Every row gives one point. Each copy is the shape, with its points in the same order, turned, moved and blurred by noise. Some copies are also mirrored. Which?
In the rows, zero is written as 100.

Shape, 8 rows:
16 92 127

101 50 87

100 134 141

123 48 109

82 81 60

97 117 82

96 95 118

115 119 27
Copy 1, 8 rows:
41 44 131

69 149 122

123 67 112

91 152 132

61 132 95

94 101 84

97 98 116

88 138 43
Copy 1 is: mirrored
Copy 2:
66 143 168

100 135 70

104 64 134

87 109 55

132 151 98

140 112 118

106 100 108

191 132 91
Copy 2 is: only turned
Copy 3, 8 rows:
92 91 5

154 87 96

46 79 86

140 57 110

138 130 89

94 120 102

93 81 89

115 160 133
Copy 3 is: only turned
Copy 4:
32 167 62

52 77 115

118 130 61

67 56 95

61 115 135

97 127 114

83 108 84

108 118 174
Copy 4 is: mirrored

Shape:
116 53 81 108

129 57 74 125

98 144 125 78

94 129 125 55

73 30 161 71

96 97 65 125

90 31 160 54

121 146 141 66

118 140 68 68
Copy 1:
97 54 81 122

87 55 82 137

72 138 92 60

83 119 87 43

50 16 77 32

84 88 121 124

73 25 56 35

69 148 64 54

126 137 98 92
Copy 1 is: mirrored
Copy 2 (9 x 4):
106 63 97 122

113 58 113 114

108 150 60 69

104 144 36 80

34 109 52 159

138 102 111 110

32 97 35 143

90 144 48 52

156 111 54 65
Copy 2 is: only turned
Copy 3, 9 rows:
82 148 108 91

89 154 102 114

91 45 74 73

90 58 70 46

129 118 141 9

61 108 107 120

128 124 125 5

114 50 49 65

50 79 47 90
Copy 3 is: mirrored

Shape, 8 rows:
76 157 130 121

152 94 94 136

171 111 155 124

59 60 118 160

43 102 45 103

96 112 118 90

84 138 100 106

81 97 52 149
Copy 1:
135 66 157 103

85 81 51 107

39 41 84 131

151 109 99 185

170 148 91 83

92 102 125 107

124 89 127 94

167 104 63 109
Copy 1 is: only turned
Copy 2, 8 rows:
86 88 150 122

131 49 65 95

116 9 120 65

22 78 57 113

92 155 66 125

97 98 112 82

107 105 131 116

97 105 52 150
Copy 2 is: only turned
Copy 3, 8 rows:
70 138 118 171

79 159 82 68

107 195 139 81

133 130 41 133

67 60 53 131

98 110 121 116

65 113 110 134

62 115 36 106
Copy 3 is: only turned
Copy 4, 8 rows:
82 83 122 158

162 112 137 85

193 121 112 146

88 179 145 117

45 118 107 73

104 110 91 128

86 88 111 117

86 121 154 71
Copy 4 is: only turned

Shape, 12 rows:
101 56 160 88 85 131

93 113 97 36 124 100

89 155 154 112 102 68

61 61 173 46 142 126

81 141 89 124 82 149

138 77 86 129 140 155

50 106 63 75 144 68

99 117 98 105 121 142

72 74 63 124 42 123

97 148 94 87 81 88

127 102 121 72 89 128

82 56 65 66 69 135
Copy 1:
119 130 97 139 130 148

125 78 78 159 64 90

85 39 104 97 99 144

156 93 119 195 111 146

68 88 111 102 150 70

50 143 141 136 96 81

149 52 138 106 54 58

82 97 116 128 107 75

119 132 98 69 136 61

90 61 83 89 91 80

78 106 74 138 103 107

143 139 81 128 113 58
Copy 1 is: mirrored
Copy 2 (12 x 6):
61 143 146 117 95 134

125 53 133 128 88 111

97 102 69 85 33 106

76 86 143 147 74 191

166 150 109 113 80 85

116 135 93 160 154 95

165 50 102 83 106 142

137 122 106 137 97 102

146 151 150 57 126 93

137 95 114 87 64 72

92 107 136 133 90 85

131 113 184 100 135 106
Copy 2 is: mirrored

Shape, 11 rows:
117 102 85 65 105 171 105 133

117 106 82 98 110 133 122 84

100 135 101 113 82 107 103 111

113 93 72 134 96 98 74 94

112 100 115 127 94 100 50 88

120 115 87 44 89 79 114 104

115 113 111 67 95 100 120 195

33 112 79 86 145 104 64 90

87 127 88 91 115 95 74 100

111 128 85 121 134 87 45 89

119 106 121 135 110 82 89 87
Copy 1 (11 x 8):
95 81 111 32 113 107 146 82

108 65 115 77 123 119 119 93

85 109 132 92 100 101 99 117

131 98 139 127 93 92 121 108

108 124 110 132 107 86 146 111

112 89 61 64 63 109 102 126

103 138 110 18 74 65 77 85

84 55 103 105 113 32 137 145

98 96 109 94 101 73 126 140

132 113 125 120 117 68 136 153

124 120 110 132 118 91 105 110
Copy 1 is: mirrored
Copy 2, 11 rows:
120 58 121 103 86 129 100 44

120 87 81 132 95 121 112 82

91 123 103 108 68 108 106 95

77 89 66 95 82 122 135 118

50 81 73 103 73 85 123 109

126 77 125 123 80 113 72 135

113 92 193 82 87 114 111 94

140 83 56 56 67 52 108 99

110 88 87 93 56 84 109 110

87 76 68 102 40 81 145 122

69 103 86 128 90 82 138 121
Copy 2 is: mirrored
Copy 3:
121 114 121 143 108 76 72 37

99 84 81 114 88 105 73 58

96 71 96 113 107 83 64 111

66 122 75 108 90 101 74 114

99 121 63 118 103 102 85 139

85 58 120 137 100 100 126 78

123 80 187 118 86 73 82 99

76 121 101 77 184 119 99 85

87 93 99 115 133 110 87 103

77 120 83 118 124 146 76 132

101 90 71 95 83 121 87 131
Copy 3 is: only turned
Copy 4, 11 rows:
127 78 68 80 92 64 91 68

123 96 124 99 84 83 75 101

92 110 88 99 97 104 85 133

99 150 114 110 76 118 92 97

83 141 113 90 73 120 130 111

63 71 111 95 123 112 67 79

108 86 37 74 160 123 83 85

109 69 97 151 47 150 121 93

88 91 97 108 70 135 96 102

89 121 111 87 43 155 99 104

100 131 132 84 96 132 109 127
Copy 4 is: mirrored
